Each row of a before or after table is a point. The points were changed in one or more steps. Then noise was added and the rows were shuffled. The steps act on columns, c1 being the first. Name the steps. A step turns or swaps two columns, mirrors them in a line or flattens them onto one, adds a multiple of one to another, or multiplies or shifts one. Angles are multiples of 10 degrees, from the lower column toward the higher: turns from -170 to 170, lines from 10 to 170 but not 90. Use the fewest steps. Two steps may share a column if one is a turn and the other turns, adds or multiplies; they go together, in the order done. Otherwise the lowest column goes first.
In the rows, zero is written as 128.

Before (10 x 3)
[[ 93  56 134]
 [ 86 132 138]
 [161  68  83]
 [162 140 170]
 [125 147 166]
 [174 152 148]
 [175  99  83]
 [ 73 157 162]
 [ 68  60 198]
 [164 125 101]]
After (10 x 3)
[[176 143 167]
 [ 49  59 195]
 [ 57 156 162]
 [176 127 104]
 [ 85  59 130]
 [172  68  84]
 [126 148 170]
 [189 101  83]
 [ 72 133 139]
 [190 156 146]]
Steps: multiply c1 by 1.3

Before (12 x 6)
[[ 92  99 158 150 100 166]
 [110 173  90 113  95 159]
 [110 166 143 142 106 202]
 [116 159 128 151 124 187]
 [126 120 157  30 151 122]
 [143  93 109 126 217 128]
 [148  73 144  83  91 121]
 [ 83  71  42 136 210 118]
 [115  88   7  36 165 166]
 [143  90 158 153 155 124]
 [186 184 143 154  89 119]
 [109 171  81  86 116 142]]
After (12 x 6)
[[117 169 129 126 123 184]
 [126  60 157  59 151 124]
 [107 134  82  70 117 143]
 [112 155  89  87  94 160]
 [110 166 143 115 106 203]
 [113  40   8  81 165 167]
 [ 84  88  40 169 211 117]
 [143 114 155 171 152 125]
 [146  56 145 127  91 121]
 [145  98 107 150 216 129]
 [ 92 121 160 163 102 165]
 [185 189 144 113  88 119]]
Steps: turn c2 and c4 by -40 degrees

Before (9 x 9)
[[ 75  73  90 130  84  98 169 227 126]
 [157  90 160 122  64 167 132 130 115]
 [184 156 175  91  95 119 131 165  95]
 [152 167 143 112 124 192 177 194 164]
 [131 166 111  99  62 117  91 194 195]
 [163 175  91 169  60  85 173 115 130]
 [ 66 131  62 103  95  81 136 108 103]
 [181 134  96 196 156 152  53 138  83]
 [185  74 169 206 182 159  64 163 174]]
After (9 x 9)
[[107 131 102 103  96  81 136  65 103]
 [228  73 130 129  84  99 168  76 126]
 [166 156 214  92  96 118 132 184  96]
 [196 168 183 111 124 192 176 151 164]
 [138 133 136 195 155 151  52 179  83]
 [130  91 201 121  64 167 133 158 115]
 [165  73 208 206 182 158  65 184 174]
 [116 175 131 168  60  86 173 163 129]
 [194 166 151  99  61 116  91 130 194]]
Steps: swap c1 and c8; shift c3 by 40

Before (12 x 12)
[[138 119  93 125 180 153 145 145 136 108 130 138]
 [105 152 113 144 114 117 126 157 151 128 143 151]
 [107 157 157 122 249  90 146 118 120 143 134 157]
 [100 154 111 151 118 105  89 139 107 106 114 145]
 [160 136 107 170 145 143 146  54 114 142 108 147]
 [109 166 114 152 168 110 129 138 119 148 109 119]
 [109 158 126 132 133 150 118  46 145 134 111 126]
 [104  93 111 148 105 144 119 160 144 134 117 134]
 [125 160  98  67 109 151 122 145 108 138 106 193]
 [149 166 208  54 109  98 147 134 132 136 111 138]
 [111 167 134 142 145 156  94 142 117 129 128 153]
 [132  98  94 112 114 154 140 160 112 136 165 128]]
After (12 x 12)
[[117  93 134 147 104 144 120 162 144 146 105 133]
 [114 153 107 151 118 105  90 137 106 145 100 146]
 [112 158 134 133 133 151 118  45 145 130 109 127]
 [108 167 149 151 167 109 129 138 118 141 110 118]
 [143 153 129 143 115 117 127 155 152 143 106 150]
 [165  99 137 113 114 154 138 160 112 162 132 127]
 [135 158 144 123 247  91 146 117 120  99 106 157]
 [106 158 137  66 109 150 123 145 108 159 124 194]
 [131 119 108 125 180 152 145 145 136 164 138 139]
 [128 166 129 143 145 156  95 142 116 123 111 153]
 [108 137 142 170 145 144 146  53 114 150 160 147]
 [110 165 136  54 108  99 148 134 133  47 149 138]]
Steps: swap c1 and c11; turn c3 and c10 by -90 degrees

Before (8 x 18)
[[143  71 146 152 119 114 116 165  92 137 110 111 199 146 185  79 158 164]
 [136 115 127 124  37 146 152 117 176 153  40 170 127 134 167 119 125 155]
 [ 88 147 165 147  88  97  79 101 158 102 153 154 189  97  89  76 142 154]
 [ 64 187 142 145 180  74 120 137 174 113 166 136 112 167 241 172 130 107]
 [143  81 152 133 144 107 133 156 146  62  63 119  88 143  78 132 142 138]
 [103 166 143 133  91 146 160 163 126 161 114 152 152 129 115 162 160 249]
 [ 68 116 103 202 159 136  97 124 185 112  95  63 155 136 183 183 132 146]
 [170  68  91 169 180 106  97 175 134 115 158 103 152  89 111 164 103  78]]
After (8 x 18)
[[ 67 116 102 201 160 135  99 124 176 113  94  63 127 137 182 182 157 156]
 [ 87 146 166 149  89  95  80 100 159 103 152 153 130  95  90  74 190 145]
 [171  69  91 171 179 107  98 178 112 115 159 102  98  87 112 164 146 118]
 [136 114 127 124  39 145 154 116 177 152  43 172 126 133 166 120 126 158]
 [ 64 184 144 146 179  74 119 137 152 114 167 135 132 168 241 171 110 142]
 [101 167 143 134  91 145 158 164 178 160 114 151 157 128 118 161 156 158]
 [143  71 146 149 119 116 118 166 116 137 111 110 145 147 186  80 201 121]
 [143  82 153 134 144 109 133 155 146  63  65 120 148 142  76 133  93 140]]
Steps: flatten c9 and c18 onto the line at 30 degrees; mirror c13 and c17 in the line at 50 degrees

Before (14 x 20)
[[120  93  97 169 146  79 137 136 103  86 133 131 156 120  72  70 186  92
  118 173]
 [109  56 200  18 126  96 151  91 103 143  44   9 165 152 105 109 149 198
  185 104]
 [109 117 102 137 177  94 100 163 120 126 140 130 129 179 146  97 171 198
  100 158]
 [ 85  91 217 112  40 122 106 126 136 183 192  84 179  15 184 128 187  63
  178 116]
 [139  95 105 182 121 102 153 180  85  77 137 121 134 151 131 167 117 142
  185 188]
 [ 80  89 147  36 108 106 198  92 160 130  76  72 160 143  77 142 109 229
  122 116]
 [144  80  70 178 204 131 167 132  85 161 100 155 161 150 100 122 149 164
  168 156]
 [191 136 115 156 138  89 109 117 135 139 123 114 144 115 106 156 118 104
   86 187]
 [127 125 142 136  50  92 127 103 135 161 207 106 100  94 189 102 239  75
  206  70]
 [116  95 189  44 180 114 160 125 143  91  68 100 173 157 119 118 111 171
  122  68]
 [ 95 148 134  10 154 131 122 150 121 150 118  86 134 146  66 154 166 192
  164  85]
 [155  80 115 164 129 132 173 138  24 111 103 130 112 169  79  88 157 167
   79 140]
 [130 101  47 192 148 128 138 109  56 104 173  96 162 173 122 160 160 113
  108 154]
 [103  74 168  48 159 154 144 109 182 102  91   7  59  96 105 152 154 175
   87  89]]
After (14 x 20)
[[130 100  46 193 148 142 143 143  55 103 173  95 161  86 121 160 160 114
  108 154]
 [192 136 114 155 138 162 114 146 135 141 122 113 142 155 106 156 119 106
   85 185]
 [138  95 104 182 120 159 134  69  84  80 136 121 134 115 132 167 118 142
  186 187]
 [108  57 200  18 127 167 161 155 102 142  44  10 164 117 104 109 149 198
  186 103]
 [128 125 143 136  49 149 134 153 136 159 209 108 101 169 187 103 240  75
  206  71]
 [108 118 102 138 176 179  89 104 118 128 139 129 128  94 145  98 170 196
   98 158]
 [ 85  92 218 114  41  96 108 139 135 184 193  84 179 236 185 128 187  62
  180 116]
 [120  93  99 169 146 171 135 116 102  85 131 130 157 154  71  69 186  92
  116 173]
 [145  80  70 179 203 133 164 109  85 162 101 156 160 108 100 122 149 163
  167 157]
 [116  95 188  45 181 151 159 121 144  92  68  99 173 104 118 119 112 171
  122  70]
 [102  76 168  50 160  92 150 140 182 102  90   7  61 149 107 152 153 177
   84  90]
 [155  78 114 163 128 138 166 105  25 109 102 130 113  90  78  88 158 167
   79 140]
 [ 81  90 147  35 108 154 207 138 160 130  76  72 159 121  77 142 108 228
  121 115]
 [ 95 149 135  10 154 132 115 109 119 151 119  85 135 110  66 154 167 192
  163  84]]
Steps: turn c6 and c14 by -160 degrees; mirror c7 and c8 in the line at 170 degrees

Before (10 x 32)
[[ 90 138 117 131 136  97 108  98 172 137 136 109 165 138  96 112  88 150
  144 109 121 132 107 178 193 106 122 131 157 161  94 148]
 [160 113 142 131 139 145 110 139 136 111 121 147 135 121 170 133 144 165
  118 136 161 115 110 121 123 235 101 134 149 152 116 119]
 [157 167 143 105 146 100 121 107 178  95 115 136 165 187 137 111 131 123
  148 139 122 115 160 112 103 107 117 118 146 116 207 136]
 [131 165 127 104  57 154 122 137   7 120 167 136 100 133  99 111 108 139
  147 139 132 100 112 105 114 112 112 129 159 144 204 119]
 [ 99 123 116  79 152 112 117 111 164 117 112 136 162 157 118 113 153 122
  126 152 115 112 142 112 132 187 102 117  80 159  95  42]
 [150 141 120  83 127 105 154 140 158 134 117 140 159 120  96 112 145 161
  137 138 118 129 141 101 104 143 134 135 122 161 115 154]
 [129 164 201 134 139 112 130 120  75 125 119 114 154 152  90 135 130 122
  126 103 119 107 141 111 111 149 141 136 162 151 116 116]
 [ 99 109 113 146 114 142 147 122 107  90 145 113 175 142  91 124 152 178
  159 135 162 153 128 130 124 101 202 127 127 121  96 154]
 [133 217 133 125 150 126 151 132 115 131 119 147 133 125  94 107 151 126
  161  92 143 116 138 117 144 121 117 109 163 115 108 148]
 [ 89 129 103 149 128 123 133 141 156 127 128 129 115 132 125 119 147 133
  125 147 148 100 123 126 167 104 115 110 135 112 100 149]]
After (10 x 32)
[[ 92 129 103 149 128 124 134 141 156 115 127 130 115 132 125 118 148 132
  125 147 148  97 123 151 167 103 115 110 134 123 145 148]
 [147 141 120  83 127 105 154 140 158 141 117 139 159 120  97 112 145 161
  137 138 118 135 141 155 105 144 134 135 122 129 116 155]
 [113 109 113 145 114 143 147 122 106  83 144 113 175 142  91 124 152 178
  158 135 162 151 128 151 124 100 202 127 127 131 150 153]
 [167 167 143 105 146 101 121 107 178 107 115 135 165 186 137 111 130 124
  148 138 122 113 160  77 103 107 117 118 146 125  66 136]
 [130 163 200 134 139 112 130 120  76 126 119 114 153 152  90 135 131 121
  127 103 119 112 141 148 111 148 141 136 162 126 122 116]
 [ 89 138 117 130 136  97 108  98 173 124 135 109 165 138  95 112  88 149
  145 109 121 137 107 122 193 106 122 131 157 130 189 147]
 [105 122 116  79 152 112 116 111 164 108 112 136 162 156 118 113 153 122
  126 152 116 118 141 164 132 186 101 116  80 126 136  43]
 [164 112 142 131 138 146 110 139 136 123 121 148 135 122 169 132 144 165
  118 136 160 119 110 142 122 236 101 133 149 126 130 119]
 [134 165 127 104  57 154 123 136   7 122 167 136 100 134  99 112 108 139
  148 139 132 104 111  85 115 112 111 129 159 124  61 119]
 [131 218 133 125 150 126 152 132 114 133 119 148 134 125  94 106 151 127
  160  92 144 115 137 150 144 121 117 108 163 127 133 148]]
Steps: turn c1 and c10 by 20 degrees; flatten c22 and c30 onto the line at 10 degrees; turn c24 and c31 by 130 degrees

Before (9 x 64)
[[113  78 132 197 157 173 169  75 124 180 121 118 131 190 192 108  86 100
  210 119 210 106 121 168  82  46  57  35  69 141 168  81 127 123  78 144
  127 126 122 153 185 136 144  67 215 119 192 173 125 176  95 119  44 191
  143  97 105  77 105 105  76  42 100  63]
 [ 48 157  73 106 159 110 161 126 202 139 129 167 135 155  65  87 108 108
  103 141 170 135 157 178 188  70 163 144 149 141 138 119 149 126 143 188
  143 177  88 111 135 133 118 145 111 165 155 159 214 105 188  34  70 123
  122  60 141 146 183 199 130  90 181 169]
 [135  99  83 100 166 189  42 145  71 142 157  71 161  72 140  99 143  57
   88 130 108 110  52 112 135 187  99 162  89  99 174 128 123  58  64 154
  179  99 100  74 175 107  93  66 101  93 147 100 155 180 155   7  70 135
  122 118 184 178 109 155 124 138 129  94]
 [132 135 135 200 127 132 166  93 173  95  87 133  99 147 115 155 145 124
  113 175 148 147 163  74  78 175 110 127 186 102 132 142 156  84 140  78
  102 194 118  81 155  90 132 175 196 174 105 179 142 150  53  86  60 162
  111 161 140 124 179 210 148 124 101  92]
 [175 170 106  86 172  86 159 164 120 168 224 166 161  78 170 153 171 167
   76  58 208 105 113 136  84  95 144 162 177  97 183 146  76 119  48 174
   72 115 164 123 112 111 182  59  85  93  81 189 171 182 163 108 129 128
   56  55 146  84  66  95 194  41  66  64]
 [125 142  95 103  74 120 107 120  74 119 144 127 147  80 168 132 120 189
  106  55 198 210 162  41 172 186 134 128  63 139  74 129 174 156  82 196
  169  97 177  69 195 187  77 191 188 135  66 183  93  44  86 144 177  90
   91 115 196 133 160 213 146 167 156 167]
 [ 57 150  84 198 106 166 100  94 152 180 138  76 126 168 145 116 166 120
  186  84 213 186 149 144  93 115  77  71  70 142  61 127 143 175 187  93
   92 192 142 102  95  91 165  61  97  74 101  53 188 173  48  38 155  88
   76 106  89  94 121 156 171  86 105 144]
 [119  46 105 133 111 196 144 129 161 122 142 185 111 180 118  90 150 108
  185 172 148 107  81  51 138 150 134  41 200 131 148  55 104 167 153  96
  116 199 171 151 141  97 112 178 132  78 161 162 183 121 153 147 157  86
   72 142 109  77 162 171  97  64 154 166]
 [180 170 180 140 103 138 153  47 130 118 125 100  38 150  92 162 155 176
  143 170 123 159  99 172 178 128 158 133  77 176  82  73 153 190 155 174
   94 181 150 161 121 184 128 145  75 181 120  86 113  82 180  82  63 113
   34  90 157 160 159 142  73 149  48 166]]
After (9 x 64)
[[138 100  88 101 168 192  42 142  70 142 160  70 162  69 135 100 147  55
   89 128 114 109  48 111 141 184  96 163  90 100 177 124 116  60  61 156
  179  95  98  76 180 109 102  60 103 130 153 100 159 177 158   3  69 135
  132 110 183 182 139 154 119 138 131  90]
 [185 165 183 138 101 137 154  47 124 119 124 104  34 151  85 166 151 174
  140 165 123 160 101 176 176 128 162 138  77 181  78  76 155 189 155 178
   82 183 151 164 120 180 123 146  70 162 115  86 117  80 183  79  63 113
   22  92 157 162 143 144  74 148  44 173]
 [ 53 160  71 110 158 113 165 130 203 142 126 169 134 150  61  89 101 106
  101 143 169 136 158 182 189  75 161 142 147 140 140 114 146 129 141 189
  113 171  88 108 137 137 121 146 112 133 159 154 210 105 188  34  74 124
  113  59 134 145 178 199 131  92 183 164]
 [121  42 109 130 111 195 143 119 163 118 146 188 111 181 120  92 153 106
  182 172 147 109  77  54 139 150 135  42 196 132 146  53 107 159 154  93
  104 196 170 157 146 103 113 178 133 136 164 163 180 121 148 147 154  82
   93 140 103  81 152 170  96  59 159 165]
 [111  75 134 196 151 168 169  73 126 179 116 116 126 191 195 114  89  99
  213 120 210 102 126 167  92  50  58  35  71 137 169  82 128 125  75 143
  130 124 126 155 188 135 146  70 211 117 194 175 123 166  98 116  49 190
  142 101 108  75 110 105  77  42  97  65]
 [177 174 105  84 172  93 160 167 122 168 225 174 160  81 171 154 170 168
   78  64 210 106 117 136  81  94 145 164 176  97 183 141  79 124  51 175
  109 117 158 122 116 112 174  64  81 150  82 187 172 180 159 106 127 127
   76  53 150  83  47  97 194  41  64  62]
 [ 57 151  81 205 106 165 100  94 153 183 140  72 128 167 142 118 168 117
  188  86 213 192 145 140  94 113  82  68  65 146  60 131 145 172 183  92
  102 197 140 103  97  92 170  64  96 135 100  52 187 171  51  36 150  91
  104 107  89  99  98 159 170  88 101 139]
 [132 133 139 202 133 133 168  92 172  96  91 136  97 152 112 153 146 124
  122 175 148 151 165  77  83 180 106 127 186 102 129 138 159  86 142  77
   85 198 114  78 155  95 131 170 197 141 105 180 142 150  52  88  59 156
   96 159 138 123 157 212 148 123  98  90]
 [124 141  95 101  70 122 109 118  70 121 142 125 148  76 165 128 124 191
  102  52 197 206 161  42 175 185 133 130  66 140  75 129 166 158  82 201
  149  97 180  74 200 191  75 195 192 143  64 184  89  47  84 144 178  90
   91 117 196 132 177 218 149 160 158 168]]
Steps: turn c37 and c59 by 30 degrees; flatten c46 and c55 onto the line at 110 degrees

Before (9 x 64)
[[ 81 179  98  25 152 134  55 141 194 106 125  50 219 126  70 172 173  58
  174  85 121 119  27 139  38 210  80 209 161 143  80 222 134  66 153  85
  164 186 141 125 127 102 191 141 127 197 165 243 142 188 206 156  47 207
  100  71 145 112 184 189 147 148 142 191]
 [ 67 131  74  84 173 153  54 114 112 145 125  50 195 129 126 163 202  89
  161  85  79  97  48 135  85 210  67 200 145 195 100 227 151  91 154 105
  138 221 127  92 169  90 169 134 165 200 112 227 150 159 168  85  83 202
   80  67 120 142 187 173 149 144 124 145]
 [174  53  90 131 165 131 100 204 103 189  76 108 130 125 153 116 135 138
   99  79 143 115 121 103 169 154 175  86 161 184 117  79  93 197  95  41
  142  83  97 173 116 127 104  64 118 125 138  91 153 133 128 154 129 105
  187 139 137 117 108 160 116  62  81 138]
 [135  93 133 187 142 179 134 187 101 146 143 148 153  96 153 107 126 122
   52 122 132 145 169 111 192 106 182  82 125 136 141 100 149 167 113  61
  105  87 112 177 133 184 152 135  84 130  88 117 130  97 133 118 155 144
  172 177 103 149  99 118  76 111 105 148]
 [134  79 148 160 120 122 172 120 109 119 145 171 141  84 157 198 108  71
   85 113 150 118 106  97 163  93 162 123 140 171 165 164 150 163 155  78
  104 124 103 192  97 181 138 148  84 110 185 121 160 113 125  85 126 102
  160 144  88 113  84 128 106  75 128 122]
 [ 83 102 116 164  66 146 152 163 101 125 124 167 186  92 111 145 177 114
  124 147 114 154 104 140 177  86 173 132  44 127 188 113 173 137 153 112
   98 184 102 182  69 147 100 180 135 138 170  66 154 146 130  95 115 142
  151 162 116 105 100  72 102 172 172  88]
 [ 70 121  94 158  62 128 130 101 110 125 188 104 157   7 110 145 124 125
  167 130 148 136 106 135 130  86 107 123  85 140 168 109 136 154 128 147
  121 125  98 182 132 157 119 185 143 113 127  93 161  91 113  74 126 100
  186 160 120 115 172 111  68 116 197  88]
 [ 96  91  76 165 117 133 160 142 147 128 159 163 163  67 149  92 161  89
   71 143 127  60 128 174 172  51 190  79  83 123 172  88 176 157  96 165
  123 119 120 146  74 131 156 182 121 121 129 109 162  97 112  83 116 141
  138 169  92 130 150 144  99 105 119 108]
 [159  85  76  76 192 160 102 162  76 208  85 116 116 159 173 110 111 147
   76  53 123 145 144  53 164 190 170 132 115 173 120 111 116 186 110  90
  184  87 139 110 103 135  97 137 115 146  98 123 115 118 155 184 148  75
  201  81 100 104  29 156 112 120  74 166]]
After (9 x 64)
[[ 89 174  96  25 153 136  50 144 199 111 123  47 219 124  70 171 174  60
  171  86 172 115  55 132  37 120 225 208 158 142  78 218 137 175 152  87
  162 110 138 123 128  97 196 138 128 197 162 248 143 228 208 226  44 203
   99  71 144 113 183  27 144 152 143 195]
 [102  95  78 161 121 133 165 148 147 126 156 169 168  61 147  92 161  88
   72 150 115  59 109 172 168 191  83  79  81 126 167  90 176 102  92 171
  121 161 120 142  75 139 160 189 125 122 127 107 165 140 116  52 120 138
  138 169  95 134 155 182 103 101 123 104]
 [ 83  96 117 166  68 138 149 163 102 126 119 168 192  91 110 140 174 123
  129 149 127 152  55 140 171 109 105 136  41 131 188 113 178 115 148 114
  103 118 101 182  70 148 101 172 135 134 167  62 154 187 132  46 115 141
  144 159 112 102 106 191  99 172 173  91]
 [138  79 148 157 118 125 173 126 111 117 149 171 141  82 155 197 108  71
   87 111  92 117 103  93 161 151 114 125 140 174 165 167 146 114 157  81
  103 157 101 192 100 177 138 149  81 109 185 118 163 150 127  70 121 104
  158 144  85 112  79 158 104  76 129 125]
 [ 73 129  72  82 167 148  60 113 109 143 120  44 194 126 129 162 202  91
  158  87 189  97  48 135  83 109 230 198 152 199 100 226 155 127 154 107
  140  73 126  94 170  88 170 133 169 196 106 224 150 204 165 143  84 203
   75  66 122 146 188  36 151 144 119 141]
 [ 65 124  88 158  64 127 122  96 111 127 183  95 161  10 113 152 124 125
  166 132  96 133 127 134 133 144 159 124  76 139 163 106 134 119 129 146
  114 135 100 183 136 154 118 187 146 115 131  82 167 137 110  48 128 105
  190 160 122 112 168 174  67 118 192  88]
 [169  56  94 128 165 130 102 204 103 194  76 104 136 125 154 119 134 146
  102  83  71 115 128 105 172 134  98  85 168 184 117  81  91  87  89  41
  144 176  94 177 114 131 102  66 113 124 137  93 153 172 134 188 125 115
  188 140 141 124 103  81 110  64  87 142]
 [157  88  74  78 192 161 101 158  71 209  84 114 116 156 176 109 106 145
   72  53  95 144 142  47 160 109  85 131 114 171 126 114 115  81 108  93
  188 169 144 109 109 135  93 138 116 144  97 130 121 160 158 225 143  71
  195  78 104 108  31  66 109 117  74 168]
 [132  93 136 184 136 174 139 189 101 148 145 146 151  93 153 111 125 123
   51 122 103 141 147 111 191 128  60  81 128 130 142 103 145 100 113  64
  104 163 111 179 128 185 150 135  86 124  88 119 128 139 133 101 153 142
  174 173 102 150  95 148  80 117 104 142]]
Steps: turn c21 and c34 by 140 degrees; turn c23 and c27 by -140 degrees; turn c23 and c38 by 140 degrees; turn c26 and c60 by -130 degrees; add -0.7 times c60 to c52; shift c50 by 40
